Each point is reached from the start by the listed moves, each made once or not at all, plus a little noise. Say if it took an odd or an even number of moves. Then give how often each move was made.

Moves:
(1): [3.6 0.4 0.1 1.5 1.3]
(2): [-1.3  4.4  0.5  1.5 -0.2]
(3): [-1.1 -1.5  5.7  0.8  2.2]
Start: [-1.3  0.0 -1.8  2.0  4.2]
Points:
[ 1.1  4.8 -1.1  5.1  5.4] => even (1, 1, 0)
[-3.6  2.9  4.3  4.3  6.4] => even (0, 1, 1)
[ 1.4 -1.1  4.0  4.4  7.6] => even (1, 0, 1)
[-2.4  4.3 -1.3  3.4  4.1] => odd (0, 1, 0)

Moves:
(1): [ 5.4  0.1  2.3  2.1 -0.2 -1.1  2.0  1.1]
(2): [-0.4  7.3 -0.6  0.4  0.6 -1.5 -0.2 -0.9]
(3): [-4.0  0.1  7.2 -1.1 -2.1  0.6  2.1  1.8]
(4): [-1.5 -1.0  1.0  6.5 -2.7  0.0  0.5 -2.3]
(5): [-0.4 -1.1  1.9  1.2  3.7 -1.2 -0.2 -0.9]
(6): [ 0.9  1.1  0.3  1.1  1.3  5.5  0.7 -1.8]
(7): [-1.8 -0.3 -1.6 -1.0  0.2 -0.2  5.8 -0.6]
(8): [-1.6  1.1 -1.6  1.3  1.2  0.5  0.0  5.5]
Start: [ 2.1 -1.5 -1.1 -0.8  1.6 -0.7  2.2 -1.1]
Points:
[-2.7 -0.7  4.6 -1.8  0.9  5.2 11.0 -1.7] => odd (0, 0, 1, 0, 0, 1, 1, 0)
[ 2.9 -1.2  9.6  7.9 -1.9  4.2  7.6 -2.3] => even (1, 0, 1, 1, 0, 1, 0, 0)
[ 5.0  4.5  0.9  1.9  6.1 -4.8  9.6 -2.3] => even (1, 1, 0, 0, 1, 0, 1, 0)

Moves:
(1): [ 6.5  0.8  0.9 -0.6 -0.2 -0.5 -1.7  0.3  3.4  0.1 -0.2 -0.2 -2.0]
(2): [-0.5  5.6 -0.1 -0.8  0.0 -0.2  0.1  0.8  0.1 -0.6 -0.1 -0.3 -0.2]
(3): [ 0.4  0.0  5.6  0.3  0.2 -0.5  0.8 -0.5 -0.9  0.9  0.0  0.1 -0.6]
(4): [ 2.2  1.7  0.4  7.3 -0.7 -1.2 -3.3  0.9 -2.8  0.5 -0.8 -0.3 -0.4]
(5): [ 0.2 -0.2  0.1  0.2  4.6  0.7 -0.6 -0.6 -0.1 -0.4  0.7  0.7  0.0]
(6): [ 0.1  0.8  0.5  1.5 -1.4  6.9  1.2 -0.1 -0.1 -1.6  0.5 -1.7 -0.6]
(7): [ 0.6 -0.2 -1.1  1.0  0.3 -0.8  4.2  0.8  0.6 -1.1 -1.0  0.3  0.7]
(8): [-0.2 -1.0 -0.2 -0.8  0.7  0.7 -0.2  5.5  0.6  0.3 -0.8 -1.3 -0.5]
(9): [-2.4  0.0  0.2  2.1  0.3  0.5 -0.3 -1.1  4.6  1.8 -1.6  0.7 -1.5]
(10): [ 1.6  1.2 -0.2  1.0  0.3  0.9 -0.7 -0.6 -1.2  4.8 -0.3  0.3  1.4]
(11): [-0.3  0.1 -0.9  0.6 -0.9 -0.5  1.6  1.4  0.4  1.1  5.3  0.1 -2.3]
(12): [ 0.3 -0.5  2.1 -1.4 -0.7  1.4 -0.1  0.7  0.4 -0.3 -0.5  7.7  1.6]
Start: [-0.8  0.2 -1.6 -2.3  0.6 -1.8 -1.1 -3.0 -3.4  4.8  2.2  1.5 -1.8]
Points:
[ 1.4  8.9  6.0  8.5 -1.4  5.3  1.1 -2.5 -3.3  9.0 -1.2  8.1 -1.2] => even (0, 1, 1, 1, 0, 1, 1, 0, 1, 1, 0, 1)
[-1.5  0.9  3.8  7.2 -0.1 -2.9 -2.8  3.1 -1.6 10.1  4.2  1.0 -7.0] => odd (0, 0, 1, 1, 0, 0, 0, 1, 1, 0, 1, 0)
[-1.7  7.0 -2.4  1.6  1.3  6.5  3.1  2.6  1.0  8.8 -0.6 -0.5 -2.8] => even (0, 1, 0, 0, 0, 1, 1, 1, 1, 1, 0, 0)
[10.4  2.5  1.3  5.6  3.5  5.9 -2.7  4.2 -2.7  7.5 -0.1  7.6 -1.6] => even (1, 0, 0, 1, 1, 1, 1, 1, 0, 1, 0, 1)
[-2.4  5.8  3.0  0.5  5.8  0.0 -0.2  2.2  0.0 12.5  5.7  1.4 -5.9] => odd (0, 1, 1, 0, 1, 0, 0, 1, 1, 1, 1, 0)
[-2.2  1.5 -1.7  2.1  3.8  7.2  0.0  1.5  0.9 11.0  6.1  0.7 -5.2] => even (0, 0, 0, 0, 1, 1, 0, 1, 1, 1, 1, 0)
[ 4.1  0.5  3.3  2.1  3.9  5.1  3.5  2.5  4.7  6.0  5.4  0.7 -8.5] => even (1, 0, 1, 0, 1, 1, 1, 1, 1, 0, 1, 0)
[ 4.3  8.4 -2.1  2.9  3.9  5.6  2.0 -2.4  4.2  8.6  5.5  1.4 -6.5] => even (1, 1, 0, 0, 1, 1, 1, 0, 1, 1, 1, 0)

Moves:
(1): [ 5.3 -0.2 -0.6 -1.0 -0.6  0.2 -0.2  0.1 -0.7  0.1  0.2 -1.5 -0.4 -0.7
 -0.1  2.7 -0.2  0.5 -1.2 -1.3 -0.6]
(2): [ 0.4  5.3 -1.5  1.3 -1.2 -0.5  0.5 -1.2 -0.6  0.0 -0.3  0.8  1.7  1.4
  0.0 -0.8 -0.3  0.9  0.3 -0.6  0.8]
(3): [ 1.3  0.2  7.1 -0.2 -1.1 -1.3 -1.2 -0.9  0.3 -0.7 -0.8  0.9  0.5 -0.1
  0.5  1.0 -0.2 -1.1  1.9 -1.9  0.8]
(4): [ 1.6  0.3  0.9  6.7  0.0 -1.1 -1.6  2.0  0.2  0.1 -0.8  0.2 -2.1  1.5
  0.7 -0.5  0.9 -0.1 -1.1 -0.4 -1.0]
(5): [ 0.6  1.8 -0.4 -0.2  5.5  1.0 -0.6  1.2 -0.4 -0.6 -0.4 -0.8  1.7 -0.1
 -0.5 -0.8 -0.9 -1.7 -1.2  0.7  1.1]
(6): [ 0.0  0.5  0.6  0.6 -1.4  5.7 -0.2  0.6 -0.1  0.3 -0.1 -1.3 -0.7 -1.3
 -1.9 -1.1 -2.4  1.2 -0.4 -0.8  1.3]
(7): [ 0.0 -1.2  2.2  1.3  0.5  0.2  8.8 -1.5 -0.1  0.6 -2.2 -1.3 -0.7  0.2
  1.3 -0.9 -1.6  0.6 -0.2  1.6  0.3]
(8): [ 0.8  1.0  0.6  0.0 -1.0 -0.8  2.4  5.9  0.5 -1.2 -0.7  0.7 -1.0  0.3
 -0.1 -0.5 -0.3  0.4 -0.1  0.7  2.3]
(9): [ 1.4  1.4  1.7  0.3  1.2  0.0  1.7  0.5  6.5 -0.2 -0.8  1.3 -0.9 -1.8
 -1.5 -0.5  2.1  0.9  1.1  2.3 -1.3]
(10): [ 0.4  0.8  0.5 -0.7 -1.1 -0.4  0.2  1.8  0.2  5.6 -0.4 -0.4  0.1 -0.3
  0.2 -0.2  0.0 -1.6  0.0 -1.7 -0.8]
(11): [ 0.4  1.1  1.3  1.2  0.4 -0.1  1.7  0.9  0.3  0.6  6.6  0.4 -0.6  0.5
 -0.1  1.5 -1.0 -1.7 -0.2  1.0 -0.6]
(12): [ 0.9 -0.2  1.3 -0.6 -0.1  1.1  0.9 -0.2 -1.2  1.9 -0.7  5.7 -0.5  0.5
  1.2  0.3 -1.4  1.7 -1.1  1.6 -0.4]
(13): [ 0.1 -2.1 -0.4  1.6 -0.5  0.1  0.9 -0.7  2.0 -0.1  0.4  2.4  7.5 -0.5
 -2.3  0.8  1.1  0.1 -0.2  1.1  1.2]
(14): [ 0.5 -0.3 -0.1 -1.2  0.6  2.0  0.1  0.5  1.0  0.3  0.4 -0.6  0.4  4.5
  0.9 -0.2  0.2  1.1  1.5 -0.2  0.0]
(15): [-0.4  0.0 -0.8 -0.2 -0.6  1.0  0.1  0.3 -0.8  0.0 -0.1  0.3  1.4 -3.6
  6.5  2.0  0.8  1.6  3.2 -1.4  0.0]
(16): [-1.7  0.6 -0.8  0.8  0.3  0.2 -0.2 -0.4  0.9 -0.2 -1.6 -0.1 -0.8 -0.4
 -1.2  4.8 -1.1 -0.2  2.1  0.3 -1.0]
(17): [ 0.3 -0.2  0.4  0.0  1.9  1.3  1.7 -1.3 -1.9 -0.5 -0.9  0.9 -1.0  0.1
 -2.7  1.5  6.9  0.2  1.3 -0.2  0.2]
(18): [-1.4  1.1  0.2 -1.1  1.5 -1.6  0.7 -1.0 -0.7  1.9  1.6 -0.9  0.7 -0.9
  0.1  0.3 -0.4  6.1 -0.6 -1.3  0.5]
(19): [ 2.4 -1.0 -1.7  1.2  0.4 -1.9 -0.5  0.2 -0.5 -0.3  0.0  1.1 -1.2 -1.1
 -2.7 -1.6 -1.7 -0.4  7.6  0.1 -0.5]
(20): [ 1.6  1.4  1.2  0.6 -1.5  0.6 -2.8  0.6 -2.8  2.1 -0.4 -3.2  0.8  0.1
  0.7  0.7  0.7  0.9  1.3  6.8  2.5]
Start: [-1.1 -4.1 -0.3  2.7  1.5 -1.4  1.7  3.2 -1.3  0.7  0.3 -3.5 -2.3  1.2
 -1.1 -2.7 -1.7 -2.6  0.5 -0.9 -2.4]
Points:
[ 3.0  0.9  7.0  6.3  0.6 -5.0 10.7  1.6  5.3  5.5 -6.0 -1.1 -4.3 -0.2
 -4.9 -0.6 -4.4 -2.5 13.2 -1.3 -4.3] => odd (0, 1, 1, 0, 0, 0, 1, 0, 1, 1, 0, 0, 0, 0, 0, 1, 0, 0, 1, 0)
[13.4  2.9 11.6 11.0 -5.6  4.6 11.3 10.9  2.6  9.9 -5.9  0.0  3.7  1.8
  5.1  0.8 -1.8  4.9  6.3  4.3  3.1] => even (1, 1, 1, 1, 0, 1, 1, 1, 1, 1, 0, 1, 1, 1, 1, 0, 0, 0, 0, 1)
[ 4.4 -4.1  3.6 10.7  8.3  2.8 11.5  4.9  5.8  2.5 -3.9  3.2  4.6  1.5
  6.3 -2.2  0.2  2.2  2.0  4.0 -3.1] => even (0, 0, 0, 1, 1, 0, 1, 0, 1, 0, 0, 1, 1, 1, 1, 0, 0, 0, 0, 0)
[ 9.6 -1.5  3.1 10.2  1.6  0.7  0.8  5.3 -0.9  1.8 -1.8 -5.6 -3.3 -2.9
  2.2  2.8  8.8  0.6  5.9  5.1 -2.7] => even (1, 0, 0, 1, 0, 0, 0, 0, 1, 0, 0, 0, 0, 0, 1, 0, 1, 0, 0, 1)
[ 4.6  8.0 12.0 13.1 -2.6  2.2  5.4 11.6  1.5  9.9  1.2  3.7  3.9 -3.5
 -1.3  6.4  4.0  6.1  8.9  4.4  1.9] => odd (0, 1, 1, 1, 0, 1, 0, 1, 1, 1, 1, 1, 1, 0, 1, 1, 1, 1, 0, 1)
[ 4.2  3.3 -2.5  6.0  4.6  5.8  0.7  3.5 -8.7  2.4 -1.7 -5.5  0.5 -3.4
 -1.6 -2.3  1.7  0.0 12.8  3.6  2.2] => odd (0, 1, 0, 0, 1, 1, 0, 0, 0, 0, 0, 0, 0, 0, 1, 0, 1, 0, 1, 1)
[13.1  0.3  9.9 13.5  5.3  4.1  3.4 12.5  0.1  1.5  0.6  2.8  0.0 -6.1
 -3.9  7.3  2.1 -0.3 13.6  6.9  2.0] => odd (1, 0, 1, 1, 1, 1, 0, 1, 1, 0, 1, 1, 1, 0, 1, 1, 1, 0, 1, 1)

Moves:
(1): [ 4.8 -0.2 -0.1 -1.9 -0.3  1.4  1.0  0.4  0.5  0.2  2.7  0.3  0.1  3.9
 -1.5  2.9  1.7  0.9 -0.4 -0.8 -1.7 -2.0  1.6 -0.3  1.2 -0.7  0.2]
(2): [ 0.6  5.4  1.4  1.2 -0.7  1.7 -0.1 -2.5 -1.0  0.5 -0.7 -1.9 -0.7  2.2
 -2.8  2.1  1.7 -1.9 -4.2  0.6 -0.7  2.4 -2.6  2.0 -1.6  1.7  1.5]
(3): [ 0.3 -2.2  1.7  2.1  1.2  1.8  0.5  0.8  0.0  0.7 -1.3  0.1 -0.5  0.9
  1.2 -1.2 -0.2  2.5 -2.2 -0.3  0.8  2.0 -0.5  0.4 -1.5  0.3  1.5]
(4): [ 0.2  0.1 -1.0  4.1 -0.3  0.0  0.3  2.4  0.9 -0.1 -0.6  0.7 -0.1  0.5
 -0.3 -0.7  0.3 -1.3  1.0  0.6 -2.5  1.9  1.6  1.0  1.1 -0.9 -2.3]
(5): [ 1.4  2.0 -3.3 -0.1  5.2 -0.1  0.5 -2.3 -0.1 -0.1 -0.3 -0.5 -3.1 -2.2
  0.4 -1.9  1.2  1.2  0.0  0.8  0.4  0.2 -2.6  0.4  1.3 -0.1 -0.8]
(6): [-2.1 -1.1 -1.9  2.2 -1.0  5.5  1.5 -1.1 -1.7 -1.3 -0.6  0.1 -0.4 -0.5
  1.3  2.5  1.5 -2.0  0.8 -0.7  1.3  0.4 -1.3 -0.6  0.7  1.5  0.1]
(7): [-0.4 -0.9 -0.2 -0.7 -1.3 -1.5  2.8 -0.3 -1.2  1.0 -0.1  0.2 -0.1  0.7
 -1.1 -1.0 -0.7 -0.5  0.3 -1.3 -2.6 -0.4  0.0 -1.3  1.4  1.6  0.5]
(8): [-1.8  0.5  1.7 -1.4  0.1  0.2  1.0  3.2  3.3  1.3  0.8 -2.3  2.1 -2.6
 -0.4  0.1  0.2 -1.2 -0.1 -0.5 -1.2 -1.7  0.2 -2.6  2.0 -3.4  3.7]
(9): [ 0.4  2.2 -0.7 -0.7 -2.4  0.6  0.6 -1.0  4.4  0.1 -0.6 -1.9 -2.2 -0.2
  0.4 -2.2 -0.2  3.1  0.0  1.6  0.4 -1.1  1.7 -0.1 -1.8 -0.3  0.6]
(10): [-0.2 -1.5 -1.8  0.7 -1.0  0.8  0.0 -0.6 -0.6  2.4  0.2  1.0  0.2 -0.3
 -1.5  0.2 -0.1  0.3 -0.1  0.7 -2.0 -0.9 -0.4  1.7 -0.5 -1.4 -0.5]
(11): [-2.1 -0.7 -1.2 -0.6  0.6  0.5  1.2  0.5  2.0 -0.3  2.6  0.0  1.6  1.6
  0.1  0.6  1.1  0.2 -1.3  0.3 -0.6 -0.3  0.0 -0.3 -1.4  1.8 -1.1]
(12): [-3.4 -0.7 -0.3 -3.3 -0.9 -0.5 -1.8  1.6  2.0 -4.4 -2.3  3.7 -3.1  1.1
 -1.9  2.4 -1.6  0.0 -1.8 -3.4 -2.1  1.7 -4.2  1.4 -1.5  1.6  1.2]
(13): [ 0.9 -0.1 -1.2  1.0 -0.2 -1.2 -0.9 -3.4  1.4 -0.1 -0.9 -0.3  4.2 -0.4
  1.7  1.8  1.1  1.7 -1.3 -0.6  0.1  2.8 -2.4  0.8  2.2  1.3 -0.3]
(14): [-1.4  0.4 -2.7 -0.7 -0.3  1.0 -1.1  1.8 -1.3  0.4 -1.0 -0.8  0.6  3.6
  0.6 -1.2 -1.8  0.1  0.6 -0.2  1.2  0.1  0.9  2.3  1.2 -0.3  1.2]
(15): [ 1.1  0.7  1.0 -0.2 -1.1 -1.2  1.3  0.4  0.2  1.5  0.4  0.8 -0.2  0.6
  3.3 -1.1  1.3 -1.2  0.8  1.5  0.3  0.5 -1.1  0.9  0.2 -1.8 -0.1]
(16): [-1.3 -0.1 -0.1 -0.7 -0.5 -2.7  2.6 -2.8  1.4  2.7  0.5 -1.4 -2.4  2.7
 -0.5  4.2  4.0 -1.3 -0.8 -1.0  0.0  0.9  2.2  0.9  2.9 -1.1 -3.0]
(17): [ 0.3  0.5 -0.2  0.1  0.4  0.1  0.4  0.2 -0.8 -0.1 -1.3 -0.4  1.9  0.1
 -1.0 -1.7  3.7  1.7  1.5  0.6 -1.3  0.1  0.0 -1.2 -1.6 -1.9 -0.4]
(18): [-0.8  1.0 -1.2  0.2 -0.6 -0.2  1.1  2.6 -3.7 -0.2  0.8  1.0  0.2 -1.9
  4.2  2.0 -0.2  4.2 -1.3  0.5 -2.7  2.3  1.5  1.5  0.3 -0.3 -2.1]
(19): [-1.1  1.7  1.8  2.0  1.2  0.3 -0.3 -0.4 -1.1  3.0  2.5  0.0 -0.3  3.5
 -0.8  2.7 -1.1  2.8  4.7 -0.3  0.0  2.0 -3.2 -0.2  0.6  0.6 -1.9]
(20): [-0.9 -0.2  0.2  0.5  3.5 -0.1  1.7  1.9 -1.1  0.8 -2.6  1.0  1.3 -0.2
  1.0  0.9 -1.5  0.7  1.9  6.4 -0.4  0.1 -0.7  0.1  0.5  1.9  0.4]
(21): [ 2.3  1.6 -1.5  1.6 -1.1 -1.4  3.9  0.8 -0.4  1.5 -0.1  1.2  1.3 -2.3
 -2.4 -1.3 -0.5  0.1  0.4 -0.1  4.6  2.0 -0.8  0.4 -0.9 -0.1 -0.1]
(22): [ 0.5 -1.9 -0.6 -1.7  0.4  2.3 -0.5 -1.4  0.3 -0.3  1.7 -1.1 -0.7 -0.7
 -1.3 -0.7  0.8 -0.4  0.3  2.7 -1.7  5.3 -0.4 -0.1  0.8  1.4 -1.6]
(23): [-1.0  1.7  2.0 -0.9  1.3  1.8  0.6 -2.1  1.5  0.5 -0.2  1.8  1.1 -0.9
  0.6 -0.8 -0.9 -0.8  1.1 -0.6 -0.1 -0.9  2.6  0.1 -0.2 -0.7  1.2]
(24): [-0.8 -0.5  1.9  1.0 -1.2  0.5  1.6  1.9 -0.2 -2.7  0.6 -0.3 -0.5 -1.5
 -1.1 -1.3  1.0  1.2  1.9 -0.2 -0.1 -0.8 -1.1  5.7  1.6  2.2  1.2]
Start: [ 0.1 -2.4  1.2 -2.1  1.4  1.0  1.6 -2.3 -2.4  0.3  5.5 -4.0 -3.4  0.5
  0.7 -2.6  5.1 -2.9  0.4 -1.5  3.5  0.1  1.6 -1.9  0.7 -0.3  0.7]
Points:
[ 1.6  1.1 -8.8 -0.4  2.6  1.4 10.6 -7.5 -2.6  7.4 10.1 -4.9 -0.3 -1.8
 -0.3 -4.2  9.9 11.2  3.3  3.3 -2.0 12.1 -5.5 -0.4  1.0  2.3 -6.7] => odd (0, 0, 0, 0, 1, 0, 1, 0, 1, 1, 1, 0, 1, 0, 0, 0, 1, 1, 1, 0, 1, 1, 0, 0)
[ 2.8  5.2 -4.1  4.6  3.5  4.3 17.2 -0.6 -1.7 11.5  6.1 -9.5 -2.5  6.3
 -4.3  1.1 14.5 11.1  2.6  7.8 -5.7 15.4 -3.5  9.9 10.0  0.4 -1.4] => odd (1, 1, 1, 1, 1, 0, 1, 1, 1, 1, 0, 0, 1, 1, 0, 1, 1, 1, 1, 1, 1, 1, 0, 1)
[ -5.2   3.9   1.2  -0.1  -1.6   3.6   8.8 -10.6   8.5  10.6  11.0  -9.2
  -0.7   6.4  -5.2   3.5  11.0  -1.9  -0.3   0.7  -7.4  10.0   0.5   0.0
   6.4   0.2  -2.7] => even (0, 1, 0, 1, 0, 0, 1, 1, 1, 1, 1, 0, 1, 0, 0, 1, 0, 0, 1, 0, 0, 1, 1, 0)
[ 4.5 -0.4  0.5  6.8 -0.9 11.0 16.8 -2.2 -7.9  5.0  5.4  0.5  2.0  0.5
  1.8  1.4 10.6  0.8 -0.5  6.5 -4.3 14.8 -2.4 10.8  6.1  5.8  0.4] => odd (1, 1, 1, 1, 0, 1, 1, 0, 0, 1, 0, 0, 1, 0, 1, 0, 0, 1, 0, 1, 1, 1, 1, 1)
[-6.8 10.0  0.8  0.5  6.8  2.4  7.9 -2.2  4.5  6.9 -0.2 -4.1 -6.2  7.4
  7.5  4.2  7.5  6.1 -1.5  3.8 -2.9 13.0 -5.3  7.1  6.3 -1.7  1.5] => odd (0, 1, 1, 1, 1, 0, 0, 1, 1, 0, 0, 1, 1, 1, 1, 1, 0, 1, 1, 1, 0, 0, 1, 0)
[ 2.8 -1.8 -1.4  4.6 -2.9  6.6 16.0  5.9  1.9  3.5  2.5 -5.4  2.1  3.0
  3.4 -4.3  7.4  0.9  4.0  3.9  3.9  4.2 -0.4  5.1  9.2  0.9  7.6] => odd (1, 0, 1, 1, 0, 1, 1, 1, 1, 0, 0, 0, 1, 1, 1, 0, 0, 0, 0, 1, 1, 0, 0, 1)
[ 0.7 -3.1 -3.8  0.8 -1.5  3.1 13.8  1.2 -3.7 -2.4  3.8  1.3 -2.0  2.1
  2.2  7.2 16.6  1.7  3.8  4.0 -2.9 15.2 -3.4  8.9  8.3  2.7 -6.4] => odd (1, 0, 0, 1, 0, 1, 0, 0, 0, 0, 0, 1, 1, 0, 1, 1, 1, 1, 0, 1, 1, 1, 0, 1)
